Each row is a point. To make a cloud, some directions were put in groups of two or more. Within a group, all points are equally far from the middle, so they leave a hole (a ring in 2 directions, a hollow ball in 3). The other directions are filled evenly. Then the cloud was stretched, turned, moved and blurred a little. Count the holes, and give their numbers of directions, smallest first.

Cloud (22 x 3):
[[ 0.57 -0.05  0.21]
 [-0.34  0.29  0.28]
 [ 0.29  0.23  0.53]
 [-0.36  0.01  0.37]
 [ 0.03  0.53 -0.11]
 [ 0.49 -0.20  0.33]
 [ 0.45  0.36  0.25]
 [ 0.50 -0.11 -0.24]
 [ 0.16  0.55  0.25]
 [-0.33  0.29  0.02]
 [ 0.50  0.31 -0.06]
 [-0.14  0.27  0.54]
 [ 0.17  0.52 -0.15]
 [-0.11 -0.46  0.23]
 [ 0.27  0.46  0.35]
 [ 0.25 -0.12 -0.40]
 [ 0.00 -0.38  0.47]
 [ 0.08  0.37 -0.32]
 [-0.23 -0.34  0.33]
 [-0.21 -0.12  0.54]
 [-0.06 -0.30 -0.26]
 [ 0.02 -0.47 -0.10]]
Holes: 1 (3)

Cloud:
[[-0.53  0.17  0.10 -0.39]
 [ 0.16 -0.19 -0.58  0.06]
 [-0.33  0.32  0.16 -0.44]
 [ 0.13  0.14 -0.10 -0.58]
 [-0.64  0.15  0.23 -0.15]
 [-0.18 -0.12 -0.49  0.36]
 [-0.22  0.10  0.41 -0.41]
 [ 0.37 -0.06 -0.23  0.47]
 [-0.29  0.40 -0.51  0.15]
 [ 0.38  0.12 -0.26 -0.37]
 [ 0.31 -0.19 -0.46  0.19]
 [-0.30 -0.40 -0.12 -0.24]
 [-0.68 -0.04  0.05 -0.10]
 [-0.35  0.13 -0.35 -0.43]
 [-0.04 -0.37  0.23 -0.41]
 [ 0.22 -0.51  0.00  0.04]
 [-0.38  0.36 -0.31 -0.32]
 [ 0.11 -0.36  0.40  0.17]
 [-0.18 -0.21  0.54  0.07]
 [-0.08  0.21 -0.65  0.09]
 [-0.41  0.37  0.35  0.32]
 [-0.37 -0.31  0.35  0.18]
 [ 0.05  0.37 -0.16 -0.47]
 [-0.21 -0.31 -0.41 -0.17]
 [-0.53 -0.06  0.39  0.20]
 [-0.46  0.47 -0.01  0.41]
 [ 0.29 -0.15 -0.53 -0.01]
 [-0.08 -0.22 -0.55  0.10]
 [ 0.25 -0.47  0.15  0.01]
 [-0.56  0.26 -0.38  0.10]]
Holes: 1 (4)

Cloud (26 x 4):
[[-0.09 -0.62  0.04  0.37]
 [-0.23  0.19 -0.18  0.05]
 [-0.24  0.19 -0.23  0.04]
 [-0.01 -0.55 -0.25  0.25]
 [ 0.05 -0.48 -0.62  0.21]
 [-0.38 -0.38 -0.50 -0.10]
 [ 0.04 -0.45 -0.42 -0.09]
 [-0.15  0.02  0.08  0.28]
 [ 0.26 -0.29  0.04  0.10]
 [-0.47 -0.27 -0.75 -0.07]
 [-0.39 -0.18 -0.58 -0.26]
 [-0.18  0.19 -0.25  0.06]
 [ 0.03  0.07 -0.01  0.14]
 [-0.34  0.18 -0.81 -0.28]
 [-0.08 -0.31  0.28  0.51]
 [-0.42 -0.08 -0.35 -0.33]
 [-0.44 -0.56  0.31 -0.09]
 [-0.40  0.19 -0.61 -0.07]
 [ 0.15  0.14 -0.17  0.04]
 [-0.45  0.12 -0.54 -0.15]
 [-0.05 -0.37 -0.21 -0.38]
 [-0.24 -0.13  0.07 -0.61]
 [ 0.20 -0.39  0.19  0.11]
 [ 0.13 -0.30 -0.49  0.40]
 [-0.55  0.06 -0.63  0.00]
 [-0.41  0.17 -0.49 -0.09]]
Holes: 1 (2)

Cloud:
[[ 0.25 -0.14 -0.20 -0.43]
 [-0.41  0.32 -0.16  0.35]
 [ 0.08 -0.08  0.33 -0.17]
 [-0.40 -0.14 -0.46 -0.14]
 [-0.10 -0.56  0.08  0.44]
 [ 0.37  0.22  0.10  0.41]
 [-0.37  0.24 -0.30 -0.06]
 [-0.26  0.08  0.08  0.38]
 [ 0.11 -0.14  0.50  0.17]
 [-0.49  0.12 -0.62 -0.06]
 [-0.25 -0.73 -0.23  0.37]
 [-0.17 -0.74  0.00 -0.43]
 [-0.33 -0.42 -0.05 -0.26]
 [-0.28 -0.12 -0.40  0.38]
 [ 0.57  0.37 -0.52 -0.16]
 [ 0.04 -0.12 -0.11 -0.33]
 [ 0.21 -0.28  0.06 -0.39]
 [ 0.21 -0.18  0.08 -0.07]
 [ 0.32  0.51 -0.37 -0.49]
 [ 0.19 -0.62 -0.12  0.32]
 [ 0.27 -0.44 -0.56 -0.01]
 [-0.02 -0.01 -0.22  0.61]
 [ 0.49 -0.25 -0.16  0.30]
 [ 0.44 -0.30 -0.25  0.44]
 [ 0.27 -0.20 -0.19 -0.15]
 [ 0.13 -0.02  0.51  0.23]
 [-0.11  0.16  0.10 -0.02]
 [-0.32  0.18  0.05  0.19]
 [ 0.18  0.06  0.05 -0.33]
 [ 0.47 -0.12  0.67  0.24]
 [ 0.74 -0.49 -0.12 -0.39]]
Holes: 0

Cloud (51 x 6):
[[-0.06  0.48 -0.03  0.04 -0.60  0.44]
 [-0.10  0.35 -0.10  0.14  0.18  0.37]
 [-0.03  0.14  0.17  0.23 -0.51 -0.11]
 [-0.27 -0.23 -0.14  0.29  0.30  0.47]
 [ 0.16 -0.02 -0.17 -0.64 -0.10  0.13]
 [-0.39  0.20  0.32  0.27  0.10 -0.52]
 [ 0.34  0.11  0.24  0.06 -0.30 -0.46]
 [-0.51  0.06 -0.07  0.29  0.52  0.47]
 [ 0.14  0.05 -0.37  0.36  0.21  0.07]
 [-0.07 -0.10 -0.14 -0.62 -0.22  0.42]
 [-0.18  0.41 -0.17  0.24  0.02  0.30]
 [-0.54 -0.12 -0.05 -0.14 -0.19 -0.40]
 [ 0.05  0.54 -0.40  0.40  0.04  0.20]
 [-0.13  0.33  0.31 -0.06 -0.24  0.33]
 [ 0.30 -0.79  0.05  0.06 -0.07 -0.26]
 [ 0.05  0.43  0.50  0.27  0.06 -0.22]
 [-0.60  0.05  0.03 -0.36  0.16  0.00]
 [ 0.39  0.09 -0.04 -0.27 -0.61 -0.03]
 [-0.24  0.05 -0.37  0.05 -0.61 -0.09]
 [ 0.01  0.21 -0.42 -0.67 -0.01 -0.18]
 [-0.42  0.08  0.22 -0.09 -0.64  0.32]
 [-0.29 -0.05  0.53  0.26 -0.29  0.44]
 [ 0.00  0.54  0.30  0.05 -0.36  0.29]
 [ 0.22  0.57  0.22 -0.13  0.08 -0.01]
 [ 0.23  0.41  0.43 -0.59  0.15  0.47]
 [-0.27 -0.35 -0.14 -0.40 -0.02  0.40]
 [-0.25  0.04  0.27 -0.27  0.13 -0.32]
 [-0.42  0.58  0.28 -0.23  0.13 -0.16]
 [ 0.25 -0.31  0.11 -0.22 -0.35 -0.23]
 [-0.61  0.10 -0.07 -0.19  0.44  0.20]
 [-0.58  0.33 -0.16 -0.32  0.40  0.17]
 [ 0.30  0.17  0.01 -0.21 -0.07  0.83]
 [ 0.07  0.18  0.06 -0.22 -0.53  0.22]
 [ 0.58 -0.07 -0.13 -0.32  0.17  0.34]
 [-0.23 -0.37  0.15 -0.81 -0.08  0.36]
 [-0.22  0.00 -0.05 -0.45  0.64  0.02]
 [ 0.25 -0.57 -0.05 -0.36 -0.16  0.15]
 [ 0.40 -0.37  0.26 -0.33  0.15  0.19]
 [-0.02  0.20  0.10 -0.25  0.09  0.06]
 [ 0.35  0.53  0.17  0.30 -0.36 -0.59]
 [-0.49  0.14 -0.23 -0.57  0.03 -0.52]
 [-0.02 -0.47 -0.17 -0.74 -0.31  0.05]
 [-0.45  0.02  0.48  0.47  0.15  0.24]
 [-0.32  0.01  0.19  0.21  0.16  0.12]
 [ 0.04  0.31  0.36 -0.47 -0.28 -0.50]
 [-0.61 -0.01  0.54 -0.15 -0.48  0.24]
 [-0.17 -0.24  0.73  0.26 -0.15  0.28]
 [-0.31  0.08 -0.42 -0.42 -0.35 -0.09]
 [ 0.36  0.34  0.27 -0.55 -0.42 -0.24]
 [ 0.40  0.55  0.34 -0.44  0.13  0.41]
 [-0.10  0.25  0.46 -0.47 -0.27 -0.14]]
Holes: 0

Cloud (50 x 6):
[[ 0.25  0.23  0.11 -0.21  0.32 -0.30]
 [-0.05  0.02 -0.59  0.24  0.40 -0.07]
 [-0.42 -0.57 -0.05 -0.39 -0.11 -0.15]
 [-0.02  0.08  0.28  0.19  0.31  0.64]
 [ 0.16 -0.39 -0.47 -0.59  0.24  0.18]
 [ 0.57 -0.12  0.07  0.40 -0.20 -0.05]
 [ 0.11 -0.44 -0.64  0.33  0.06  0.26]
 [ 0.23  0.29 -0.04 -0.28  0.10  0.57]
 [ 0.27 -0.10 -0.40  0.09  0.45  0.62]
 [ 0.09  0.53  0.22  0.00  0.20 -0.17]
 [-0.47 -0.23 -0.16 -0.45  0.27  0.07]
 [ 0.12  0.10 -0.24  0.21  0.64 -0.01]
 [-0.35 -0.18 -0.30 -0.32  0.36  0.44]
 [ 0.43  0.43 -0.19  0.08  0.15  0.33]
 [ 0.35 -0.04 -0.13  0.37 -0.48  0.10]
 [-0.55  0.26 -0.10  0.15  0.02 -0.03]
 [-0.50  0.20 -0.20 -0.26 -0.15  0.29]
 [-0.06  0.24  0.30 -0.45 -0.16  0.26]
 [-0.31 -0.35 -0.29 -0.58  0.20  0.22]
 [-0.02  0.09 -0.79  0.01  0.10  0.19]
 [ 0.07 -0.16 -0.54  0.46 -0.20 -0.09]
 [-0.13 -0.31 -0.09  0.20  0.44  0.65]
 [ 0.02  0.05 -0.60 -0.46 -0.26 -0.33]
 [-0.10  0.22  0.47  0.39  0.20  0.37]
 [-0.14  0.30  0.45 -0.27  0.12  0.12]
 [ 0.03 -0.55 -0.54  0.27 -0.01  0.36]
 [ 0.01  0.41 -0.43 -0.19 -0.28  0.35]
 [-0.10 -0.06  0.01 -0.10  0.48  0.61]
 [-0.19  0.36  0.07 -0.26 -0.26 -0.55]
 [ 0.17 -0.59 -0.02  0.38  0.30 -0.37]
 [ 0.22 -0.43 -0.09  0.57  0.40 -0.16]
 [ 0.02 -0.31 -0.36  0.15  0.40  0.69]
 [-0.37 -0.32  0.27 -0.01 -0.49 -0.28]
 [-0.41 -0.32  0.06  0.36 -0.32  0.15]
 [-0.06 -0.03  0.59  0.55 -0.21 -0.02]
 [ 0.41 -0.59 -0.36  0.35  0.24  0.16]
 [ 0.31 -0.54 -0.44  0.42  0.25  0.02]
 [-0.53  0.05 -0.14  0.31  0.13  0.02]
 [-0.05 -0.64 -0.21  0.28  0.21  0.53]
 [-0.05  0.04  0.43 -0.41  0.14  0.16]
 [-0.15 -0.78  0.23 -0.06  0.18 -0.01]
 [ 0.03 -0.38 -0.43 -0.37 -0.49 -0.11]
 [ 0.24  0.31  0.20 -0.22  0.08 -0.39]
 [ 0.08  0.44 -0.34 -0.02 -0.26  0.43]
 [ 0.02 -0.30 -0.25 -0.30  0.35 -0.51]
 [-0.28 -0.61 -0.09 -0.02 -0.40  0.06]
 [ 0.12 -0.50 -0.50 -0.13 -0.14 -0.47]
 [-0.06  0.65  0.05  0.03 -0.06 -0.26]
 [ 0.04 -0.51 -0.37  0.38  0.00 -0.41]
 [ 0.31  0.20 -0.10  0.01  0.22  0.68]]
Holes: 3 (2, 2, 2)

Cloud, 82 rows:
[[-0.04  0.65  0.53  0.50  0.15  0.28  0.50  0.14]
 [-0.46 -0.10  0.17  0.21  0.18  0.15 -0.01  0.57]
 [-0.24 -0.34 -0.31  0.50 -0.04  0.02 -0.31 -0.40]
 [-0.48  0.18  0.26 -0.13  0.38  0.00  0.29  0.07]
 [ 0.56  0.01  0.12  0.05 -0.29  0.65 -0.14  0.21]
 [ 0.17 -0.25  0.12  0.66 -0.54  0.34  0.14 -0.43]
 [ 0.62  0.32 -0.34  0.20  0.08 -0.05  0.13 -0.36]
 [ 0.09  0.65 -0.11  0.21  0.39  0.46 -0.07 -0.35]
 [ 0.32  0.19 -0.04 -0.10 -0.04  0.00  0.36  0.24]
 [-0.56 -0.04 -0.03  0.05  0.19 -0.43  0.29 -0.25]
 [-0.52 -0.16 -0.06 -0.40  0.04 -0.62  0.26 -0.13]
 [ 0.09  0.30  0.69  0.21 -0.13  0.22 -0.28  0.15]
 [-0.31 -0.03  0.32  0.29 -0.26  0.19 -0.30  0.21]
 [ 0.00  0.03 -0.09  0.27  0.10 -0.22  0.35  0.09]
 [-0.38 -0.01  0.36 -0.47 -0.52  0.31  0.07  0.05]
 [-0.18  0.65  0.51  0.41 -0.07  0.26  0.14  0.37]
 [ 0.18 -0.15  0.58 -0.24 -0.18 -0.46  0.48 -0.03]
 [ 0.05 -0.56 -0.28 -0.19 -0.24  0.02 -0.27 -0.17]
 [-0.10 -0.35  0.10  0.18 -0.10  0.28 -0.37 -0.49]
 [-0.67  0.59  0.02 -0.14 -0.11 -0.08  0.27 -0.02]
 [-0.03  0.42  0.98  0.06  0.09  0.21  0.44  0.26]
 [ 0.02 -0.11 -0.41 -0.41  0.14  0.38  0.08  0.11]
 [ 0.32 -0.58  0.16 -0.02  0.49 -0.26  0.25 -0.37]
 [ 0.06  0.15 -0.28  0.03  0.13  0.49  0.05 -0.21]
 [ 0.16 -0.51 -0.10  0.08  0.36 -0.20  0.14  0.10]
 [-0.36  0.26  0.13 -0.36  0.10  0.24 -0.42 -0.07]
 [ 0.02  0.14  0.11  0.36  0.33 -0.19 -0.39  0.16]
 [ 0.24  0.85  0.44  0.28 -0.33  0.50  0.01  0.40]
 [ 0.10  0.66 -0.16 -0.32 -0.33  0.06 -0.21  0.02]
 [-0.01  0.51  0.28 -0.57 -0.01  0.61 -0.09  0.25]
 [ 0.76  0.06  0.19  0.32  0.29 -0.18  0.71  0.06]
 [-0.47  0.00 -0.45 -0.45  0.14  0.47  0.17  0.11]
 [ 0.24  0.52  0.54  0.53 -0.27  0.28 -0.07  0.25]
 [-0.32 -0.11 -0.26 -0.14 -0.02 -0.19  0.43 -0.20]
 [ 0.33  0.15  0.16 -0.45 -0.16  0.30  0.06 -0.36]
 [ 0.00 -0.01  0.19  0.11  0.68  0.10  0.24 -0.45]
 [ 0.28  0.13 -0.06  0.45  0.36 -0.10  0.33  0.07]
 [ 0.36  0.35  0.29 -0.08 -0.13  0.14  0.29  0.46]
 [ 0.06  0.41  0.41  0.39 -0.18 -0.76  0.53  0.42]
 [-0.14  0.04  0.12  0.40 -0.48 -0.32  0.34 -0.18]
 [-0.18  0.00  0.29  0.12  0.36  0.18  0.33 -0.53]
 [ 0.28 -0.05  0.51  0.12 -0.36 -0.29  0.16 -0.47]
 [-0.47 -0.12 -0.36 -0.22  0.07  0.58 -0.23 -0.30]
 [-0.19 -0.11  0.00  0.56  0.09  0.33  0.13  0.16]
 [-0.60 -0.17  0.20 -0.17 -0.41  0.09  0.26  0.07]
 [ 0.65  0.13  0.69  0.02  0.16 -0.29  0.33  0.16]
 [ 0.39  0.15 -0.06  0.73 -0.26 -0.19 -0.03 -0.01]
 [ 0.44 -0.23  0.33 -0.21  0.03 -0.35  0.21 -0.15]
 [ 0.57 -0.24  0.05  0.26  0.50  0.20  0.43  0.24]
 [ 0.00  0.42  0.47 -0.10  0.06  0.55  0.41  0.36]
 [ 0.41 -0.59  0.08  0.27  0.76 -0.05  0.71 -0.15]
 [ 0.18  0.01  0.09  0.16 -0.01  0.62 -0.02  0.31]
 [-0.08  0.05  0.43 -0.63  0.14  0.34 -0.09  0.04]
 [ 0.10  0.51  0.26 -0.18  0.14  0.04  0.36  0.51]
 [ 0.31 -0.12 -0.17  0.33  0.21  0.56  0.03  0.43]
 [-0.65 -0.11 -0.44 -0.35 -0.05 -0.22 -0.32  0.33]
 [-0.04  0.42  0.58  0.15  0.45  0.47 -0.19  0.32]
 [-0.17  0.06  0.11 -0.06  0.10  0.49  0.06 -0.35]
 [-0.64  0.53 -0.32 -0.62  0.12  0.55 -0.13  0.26]
 [-0.62  0.36 -0.14 -0.23  0.05  0.18 -0.54 -0.23]
 [ 0.06  0.08 -0.17  0.02  0.19  0.00 -0.34 -0.56]
 [ 0.64 -0.32 -0.03 -0.08 -0.34  0.32  0.00 -0.26]
 [-0.67  0.24  0.51 -0.17  0.00  0.04 -0.11  0.01]
 [-0.15  0.45 -0.09  0.18 -0.15 -0.14  0.10  0.23]
 [ 0.16  0.05  0.15 -0.55  0.14 -0.23  0.10 -0.22]
 [ 0.80  0.10  0.36  0.53  0.03  0.32 -0.15 -0.39]
 [ 0.03  0.05  0.04  0.43 -0.01 -0.71  0.46 -0.33]
 [-0.30 -0.09  0.20 -0.79  0.25  0.46 -0.10 -0.17]
 [ 0.40  0.01 -0.15  0.15  0.52  0.78  0.27 -0.25]
 [ 0.04  0.09  0.28  0.43  0.08 -0.53  0.22  0.17]
 [ 0.14 -0.10  0.16  0.13 -0.36 -0.01  0.24 -0.66]
 [ 0.39  0.10 -0.23  0.05 -0.23  0.09  0.70 -0.36]
 [-0.03  0.33  0.22 -0.38 -0.45 -0.44 -0.09  0.10]
 [-0.80  0.10  0.16 -0.33  0.02  0.04  0.08  0.16]
 [-0.01  0.68  0.39  0.42 -0.06  0.06  0.37  0.05]
 [ 0.32  0.01 -0.04  0.10 -0.43  0.27  0.07 -0.44]
 [ 0.43  0.09 -0.11 -0.45 -0.60  0.10 -0.25  0.17]
 [ 0.49 -0.32 -0.21  0.24  0.13  0.16  0.14 -0.04]
 [ 0.65 -0.42  0.49  0.39  0.28 -0.27  0.63  0.01]
 [-0.03 -0.10 -0.18  0.31  0.53 -0.42  0.07 -0.25]
 [ 0.59  0.44  0.29  0.16  0.37  0.19  0.26 -0.07]
 [-0.57 -0.19  0.26  0.07 -0.30 -0.02  0.31 -0.27]]
Holes: 0
